Rows are points. Any point is a mix of the corners, with weights that add up to 1. It lies inside the corners' shape when no weight is negative. Is each point inside? If not, which corners have a negative weight?

Corners:
(1): [2,48,-13]
(2): [-28,-38,51]
(3): [-47,-41,29]
(4): [37,32,-50]
Points:
[-41,-34,25] -> inside
[27,24,-37] -> inside
[16,14,-23] -> inside
[-22,-17,8] -> inside

Corners:
(1): [-13,9,8,3,-48,6,-19,15,-4,10,-16,-18]
(2): [10,-34,14,4,50,53,0,-13,3,-8,-29,53]
(3): [-5,38,-24,-9,-4,4,-17,-3,-5,-29,-13,-35]
(4): [12,-43,12,7,35,14,-7,-10,11,0,7,6]
(5): [-15,13,-2,-22,11,-3,-8,2,-35,-6,-9,-11]
(6): [-5,27,-42,-26,11,15,-18,36,-11,23,-29,-39]
(7): [-15,7,-28,20,-11,-4,22,27,-10,-4,11,-41]
(8): [60,-22,-10,-13,11,-4,26,-22,-11,-19,-12,24]
(9): [27,-19,-37,6,20,9,-12,-11,2,4,-6,29]
(10): [-22,11,-23,-28,-36,14,17,-22,5,22,0,2]
(11): [-44,37,2,-21,-10,-22,-17,5,5,-25,-16,-16]
(12): [-12,36,1,-8,8,0,6,16,-11,17,12,-12]
(13): [-2,-3,4,10,-36,-25,8,-45,-3,37,-23,15]
Points:
[1,0,2,1,6,-1,-2,-6,-7,-15,-7,0] -> outside (6, 10)
[-1,6,-10,-3,3,4,-5,-3,-2,-6,-7,-12] -> inside
[-19,3,-15,9,-31,-14,1,-9,0,8,1,-23] -> outside (2, 6, 8, 12)
[4,-4,-20,-3,5,13,-7,6,3,-5,-13,-3] -> outside (5, 12, 13)
[-6,1,-4,-4,4,10,3,1,-4,-1,-10,-5] -> outside (9)
[4,10,-12,-5,-5,0,-4,-9,-4,-7,-12,-10] -> inside
[6,-6,-12,-5,6,8,-4,-8,-5,-6,-14,2] -> outside (12)
[-11,4,-12,3,-5,10,-2,3,2,9,-5,-5] -> outside (5, 8)

Corners:
(1): [34,12,-12,18,32,-5,-28,16,-19,-38,-20,-7,-5,10,1,-21,32,26,-5,-10]
(2): [10,-12,2,16,-23,28,11,4,20,-12,-12,23,-11,9,13,11,-1,-18,-10,0]
(3): [7,30,-25,-33,-59,8,41,-35,-9,28,-30,-39,7,2,-16,-27,-7,-39,-10,-15]
(4): [8,25,-29,-2,26,0,3,24,-25,-52,-4,-4,4,-4,-18,10,-21,3,23,-24]
(5): [-5,19,-14,-10,60,-7,-21,36,-22,-8,-16,3,-10,0,-7,-12,-1,-3,-28,-6]
(6): [38,6,-5,-10,13,-24,-13,41,-14,-17,-6,7,8,11,-8,9,-18,32,-1,-12]
(7): [14,48,0,-32,-43,-14,38,-33,-34,1,-22,-4,8,-14,-3,-4,-2,-29,-7,-4]
(8): [-13,-2,20,4,17,17,2,-28,30,7,26,24,11,39,33,16,-39,1,-4,-16]
(9): [-5,-15,-18,25,-25,6,-1,-13,24,28,0,29,18,9,16,14,13,0,-14,3]
(10): [-22,0,-1,-19,-25,-14,33,-15,-21,-17,-35,-28,25,-15,-3,-33,15,-6,10,15]
(11): [8,15,-8,18,29,-4,-3,15,-14,-18,-7,-2,-4,-30,-17,-24,-18,18,-12,-17]
(12): [15,-27,2,9,-4,37,-4,-4,2,26,-9,4,11,5,49,-9,-7,-17,-23,-25]
(13): [-6,-20,18,-3,10,26,8,-12,12,21,2,6,13,16,5,23,2,-7,-17,-27]
(14): [-39,-37,15,13,-23,-10,-20,-12,30,-7,10,21,7,-4,19,4,12,-7,11,-20]
(15): [9,27,3,19,23,-12,-2,42,-8,-13,-24,1,14,-7,0,-24,28,15,-2,-9]
(16): [-11,-1,17,-26,17,47,-2,-12,18,20,-1,8,1,-3,32,12,-11,9,-11,-18]
(17): [8,0,-9,-2,33,-6,18,7,-20,43,16,11,-25,3,17,-16,2,-8,3,-3]
(18): [-5,-10,4,-4,-10,-10,9,1,31,11,45,1,-3,5,19,16,6,-20,-15,-2]
(19): [-16,-21,9,3,-6,5,6,-35,38,19,-10,-13,-3,10,39,12,-22,-30,9,-7]
(20): [2,-5,-2,-9,-6,-2,9,-16,25,14,40,30,18,12,-3,18,-20,-36,35,4]
(21): [-15,7,14,26,28,-8,-31,30,-20,-23,1,-9,0,-2,-8,6,-1,12,7,-1]
Points:
[-2,3,4,6,15,-3,-3,14,-9,3,-2,20,3,-4,10,-9,-5,6,-3,2] -> outside (1, 3, 4, 13, 18, 19)
[3,0,2,-1,5,5,0,-3,3,5,-6,5,4,5,11,-1,-5,-4,0,-8] -> outside (4, 18)
[5,-1,2,1,5,5,1,1,5,3,1,7,6,10,14,2,-10,-2,-5,-12] -> inside
[-3,-1,8,-3,-4,5,9,-4,-1,3,-11,-5,7,-2,14,-10,3,-1,-5,-8] -> outside (4, 5, 9, 20)
[-1,8,0,-9,-7,5,11,2,-9,-1,-17,-15,-2,-14,10,-9,-4,-6,-1,-12] -> outside (1, 5, 8, 9, 13, 20)
[7,0,-10,6,8,7,0,8,10,12,-2,13,3,3,11,-5,-16,-3,-3,-14] -> outside (1, 7, 10, 13, 18, 21)
